Every row gives one point. Examples show where two turns around zero, p and q, send a point. Where does a point land after both, in the order given? Backwards means that the second turn is done in reverse. Each puzzle has new turns, and all numbers are rounded.

Turn p:
43,37,-14 => -11,48,-32
7,-53,17 => 47,-10,29
-11,24,33 => -31,10,27
11,7,-35 => 4,1,-37
-21,-3,-21 => -4,-26,-14
-29,-11,20 => -7,-23,28
Turn q:
29,12,7 => -6,-4,31
37,-30,0 => -32,-34,12
-32,9,15 => 6,32,-17
29,14,-11 => 7,-16,29
-64,-5,-11 => 25,23,-55
Where do these land?
q, then p: -12,54,-19 => 5,58,1
q, then p: 2,-54,7 => 5,-53,-13
p, then q: -18,-16,-5 => -20,-12,-8
q, then p: 26,47,-20 => 15,43,35
q, then p: 13,-21,32 => -24,-31,11
p, then q: -12,-11,5 => -17,-1,-3

Turn p:
55,15,-3,46,20,41 => 13,1,25,9,77,-25
17,42,-22,-1,15,-6 => -28,35,17,10,20,5
-23,-29,-20,3,-20,15 => 7,-26,-25,-19,1,26
-39,-35,3,40,-4,13 => -5,-54,-20,-32,4,-10
-34,-45,0,-8,-15,-5 => 12,-29,-36,-17,-29,10
16,40,6,-23,-31,-39 => -18,19,26,48,-28,22
9,-17,2,0,20,-10 => 5,8,-18,3,1,-21
-2,29,33,-59,14,-9 => 14,48,30,-2,-47,-4
Turn q:
-34,-24,-24,-17,1,-7 => -21,25,13,-16,23,-25
47,-10,8,9,7,-2 => -13,-33,-29,5,-17,11
27,12,63,0,-23,-3 => 14,-20,11,-9,-57,36
-4,24,-14,-8,-41,-39 => 12,48,-16,4,-33,-15
-34,18,-18,-35,-38,19 => 19,56,6,-29,17,12
-27,-39,5,14,46,21 => -27,-34,38,3,40,-11
46,38,7,10,43,5 => 40,-53,-31,16,-2,-1
-21,-19,-27,27,5,7 => -23,11,8,26,30,-7
Where do these land?
p, then q: 13,-2,3,-34,-37,12 => 2,-15,-17,8,2,48
q, then p: 47,-2,3,3,2,22 => 16,-4,-29,-22,25,22
p, then q backwards: -28,-1,-10,8,-4,-9 => 20,-23,8,-6,-2,-1
p, then q: 30,5,16,13,-1,-55 => -13,16,17,57,-17,-11
q, then p backwards: -4,39,-13,2,50,11 => 37,-35,20,25,-4,27
p, then q: -22,-3,-12,-8,-14,-29 => -9,33,7,5,16,14
q, then p: -20,-18,-7,97,-8,23 => -24,-64,25,-42,35,-49
q, then p backwards: 7,1,43,-25,-15,11 => -38,4,9,-22,-18,23
p, then q: -25,-19,-22,-56,27,15 => 40,30,-44,-29,12,11

Turn p:
-49,-39,-13,48,25,-8,38,5,-63 => -57,-35,-42,-8,13,14,-37,-1,-67
0,-25,24,10,-16,-1,27,2,-2 => -19,-5,-19,-19,17,1,8,29,3
-27,-36,-34,-18,26,6,-27,24,16 => 12,-36,-4,-7,4,-40,7,-49,-15
-26,9,53,-32,14,9,28,34,17 => 50,-15,-29,1,50,-5,-8,30,9
29,20,8,-13,-33,-58,-16,-3,-7 => 4,55,38,-18,-12,-21,-8,27,-5
11,-12,56,14,10,10,-47,-43,-7 => -26,-26,35,6,-1,-2,-40,20,57
28,29,-20,24,16,-5,15,-23,35 => -15,33,-5,50,-11,5,24,-7,14
41,11,-19,-23,38,-7,9,-14,-1 => 2,4,40,42,9,3,27,-2,-16
-18,11,-30,-8,-39,37,-2,-22,30 => 9,15,-16,-22,-10,30,23,-45,33
27,44,-15,-19,-7,-8,-44,6,-17 => 35,19,46,7,-41,4,-12,-4,-4
-15,-13,-9,17,-34,24,19,34,0 => 5,-11,-45,-32,-18,9,17,4,-8
Turn q:
28,17,26,-16,4,-8,29,-59,30 => 23,-1,69,1,-18,12,8,-36,-14
-12,-21,-2,-6,-6,17,7,-25,-12 => -1,-25,3,-17,2,-8,-13,-21,14
36,-9,27,10,1,-4,-25,53,-22 => 1,-1,-43,-1,-13,47,21,36,-12
-27,23,-24,-28,-20,-30,25,10,-34 => -47,14,3,-31,9,-29,-15,5,-36
15,8,5,47,8,-8,19,-2,-36 => -4,4,-37,8,-18,4,19,-38,-26
-4,-12,-50,-40,13,-9,-35,-35,32 => 48,-1,34,-22,24,-49,-8,26,16
-4,-44,-5,27,-41,-4,-26,45,56 => -15,-7,-11,30,-27,-10,32,55,64
-28,1,-27,-19,13,12,35,10,30 => -17,40,20,-7,17,-16,-20,-8,33
43,-13,26,17,-13,27,-33,37,-8 => 18,-17,-38,12,-32,47,2,32,7
-9,65,-10,-5,1,-2,6,-45,-30 => 5,1,17,10,6,-24,-37,-32,-63
-37,-15,35,14,40,9,-3,12,-7 => -12,-8,-19,17,50,28,10,-19,16
Where do these land?
q, then p backwards: 34,-15,-40,11,-38,-8,-3,-27,-20 => 4,-18,-17,14,-20,0,-40,55,2
q, then p: -54,17,21,10,-9,-12,-25,-10,37 => -32,-18,-39,26,4,-34,-31,20,0
p, then q: -24,6,14,34,21,40,-51,30,20 => 24,-26,4,-1,-39,-43,35,30,34
q, then p backwards: 5,-4,-38,-46,7,9,39,-22,-33 => -42,-19,-9,-20,-44,-30,-31,-2,-19
p, then q: 40,-12,-10,-36,-41,-9,39,10,5 => -32,45,15,-27,-3,39,-21,-18,-16
q, then p: -44,-4,7,18,-5,-24,-14,32,-11 => -8,-7,-38,14,10,-13,-13,-26,-38
p, then q: 23,-54,-24,-7,-8,-32,-15,-18,17 => -44,-3,41,-6,33,-2,23,-18,-17
p, then q: -10,44,34,39,44,0,-11,22,20 => 25,6,-43,39,-29,-32,31,27,6
q, then p: 27,-37,-10,2,-11,19,46,-27,-21 => -1,26,31,-35,28,16,22,-21,34
p, then q: 10,38,51,-42,19,9,9,-8,-32 => 34,7,-35,19,-2,66,2,15,13
p, then q: -7,22,-4,18,21,9,-12,18,17 => 13,-5,-12,11,-29,-25,16,1,0

Turn p:
5,-30,-27,29,-11,7,-11,17,19,43,3,13 => 20,-18,-12,22,-8,-20,-28,-17,-42,28,3,-1
-9,17,52,-32,16,24,40,-4,31,-27,-26,-7 => -33,23,3,-19,24,52,-7,33,18,-4,-45,14
25,-21,2,11,8,-53,-4,-36,-1,4,1,6 => 18,24,31,-9,-33,-36,22,-10,-4,6,-12,18
-28,-21,-19,-25,4,23,-24,5,-23,17,67,19 => -20,-44,-22,-44,-10,-27,-10,3,-30,-16,40,-24
50,-16,-37,4,-31,-38,22,7,-20,6,-7,-33 => 16,15,23,41,-15,1,57,-8,-23,29,31,8
30,-9,-15,-10,-30,-19,-27,-23,-31,27,-32,6 => 40,37,-20,-4,-23,-11,22,-19,5,30,27,-4
33,-5,-30,10,-12,-21,3,-10,-32,22,-19,33 => 30,25,-2,14,-40,-7,-1,-16,-5,11,39,21
-15,50,6,-3,48,35,20,23,26,-15,-17,17 => -15,-15,-12,21,-1,39,-44,39,29,-34,-26,5
-24,5,-10,-10,23,-13,-1,-8,6,-15,-34,-26 => -12,-6,-17,14,-2,-5,22,8,38,8,-28,12
-52,-6,22,10,-12,-10,-34,40,-25,33,69,11 => -3,-58,23,-42,29,-44,-37,-1,-3,12,44,-32
-34,1,17,0,-13,29,49,-7,0,-58,-35,21 => -48,17,-10,-4,26,48,-12,-29,25,-19,-12,46
-2,12,18,-19,22,22,-23,34,26,-53,-3,0 => -45,3,1,11,4,21,-17,4,23,-23,-28,-47
-47,20,0,5,-40,-11,-30,-7,17,12,73,4 => 24,-70,21,-52,19,-9,-1,-29,-10,-14,7,-28
16,4,31,-11,31,46,35,8,38,11,-19,-22 => -14,18,-14,13,24,33,-17,54,-22,2,-43,6
51,-2,-12,42,-2,-23,-16,-39,-29,-8,-21,-41 => 41,47,7,38,5,-38,51,-10,2,-16,1,7
Turn q:
-27,47,25,-2,34,-25,-22,26,-7,25,43,9 => 19,68,-1,16,-31,-29,-5,-34,5,-4,-14,26
17,-22,-18,25,-28,52,1,1,46,16,-9,-49 => -9,-28,20,8,14,-1,41,53,8,56,-16,-24
14,-5,7,-25,-3,-22,23,-10,31,-55,3,22 => 30,-32,-27,9,40,18,-5,-16,-24,-23,-14,17
39,-9,-37,13,-52,-9,11,-66,11,-1,-10,-16 => 18,-54,-9,16,9,4,24,36,-15,3,64,-31
-4,-14,-60,25,-16,33,-19,-23,46,25,-55,-19 => -18,-33,-21,-22,-16,26,37,66,19,55,22,4
-33,-2,56,7,26,16,-27,16,-24,34,27,46 => -3,58,-5,-18,-23,-14,0,-37,48,-30,-35,-22
-17,25,13,-16,46,33,0,6,-38,1,28,17 => -27,70,6,4,11,14,-3,-25,1,-20,-8,-1
10,-29,-18,20,13,-32,3,3,-10,-32,11,-7 => 28,-9,22,-21,24,-5,-28,17,-7,-14,13,17
19,36,49,16,34,5,10,27,-30,13,-11,32 => -16,21,29,14,-8,12,-2,-66,41,-15,-5,17
-8,9,7,-22,-20,-16,-34,25,-24,-36,5,-3 => 10,6,-12,-14,3,-9,-47,-31,-27,20,-5,-12
-9,-11,-48,27,-50,26,40,-3,20,25,-24,-8 => -8,-43,22,-9,-36,32,44,46,-20,15,4,-17
-16,-9,17,-13,-2,-25,21,-24,-5,-18,-21,-29 => -6,-25,-10,32,0,1,-38,20,-5,-19,-2,3
16,-16,7,-54,18,-36,-6,22,-17,4,14,5 => -18,1,-12,-14,15,-49,-18,-29,-24,-25,-4,23
Where do these land?
p, then q: 5,24,46,-2,21,35,1,-33,-35,33,-22,-9 => -3,20,-2,-15,18,-1,18,-43,-27,31,3,59
p, then q: 27,38,53,15,32,11,38,4,-6,19,17,-12 => -4,21,21,-12,21,1,-18,-62,16,26,-38,25
p, then q: -8,-51,-1,-12,-18,-10,18,40,38,4,-32,24 => -26,20,-19,-7,-59,-5,11,19,35,2,15,-36
q, then p: 18,12,13,-2,4,67,40,-12,-15,11,18,-30 => -7,-13,9,15,66,-10,-18,30,23,-12,-17,36
p, then q: -7,-14,-31,36,-9,-18,-64,31,11,-6,12,12 => 31,-23,-1,20,2,-38,-27,47,22,0,37,-15
p, then q: -45,11,-45,-19,11,-17,-31,18,21,9,-2,2 => 4,-45,-6,-28,-3,-25,11,54,0,3,-6,-14
q, then p: 1,-50,-14,5,32,-14,21,-26,23,0,-4,-10 => -54,-5,20,25,-24,5,-30,-2,6,5,-4,-15
p, then q: -10,-25,-2,-9,-11,8,-8,-7,50,-23,9,30 => -32,-11,-34,2,-10,16,-27,19,4,3,17,-32
p, then q: -20,-2,-15,-24,-23,-45,-58,0,28,-33,7,3 => -12,-51,-25,47,-2,-18,-1,52,-2,-5,-2,-19
p, then q: -1,-21,-27,-25,-29,-38,-75,19,5,-10,4,-29 => -5,-36,17,54,-18,-39,4,64,-11,-13,13,-1
q, then p: 3,33,25,37,-2,31,36,-30,-27,-7,-28,-17 => 5,-8,-5,5,68,-10,-28,-8,-28,-25,-31,-8
p, then q: 0,1,31,0,21,25,42,-6,-61,-7,16,22 => 29,56,-19,-16,9,9,-6,-40,-30,-6,-30,12
p, then q: 4,33,25,20,-23,8,48,-31,-40,44,24,-6 => -5,29,13,-19,52,-11,23,-65,-6,-29,-7,15
p, then q backwards: -16,14,-29,-9,-15,-41,-38,32,0,-38,-1,-27 => 41,6,46,20,-34,28,5,-11,2,36,-18,7
q, then p backwards: 49,-3,-29,-11,7,0,28,0,10,3,-18,47 => -31,5,-23,-8,-38,2,31,-25,-20,-24,32,-15
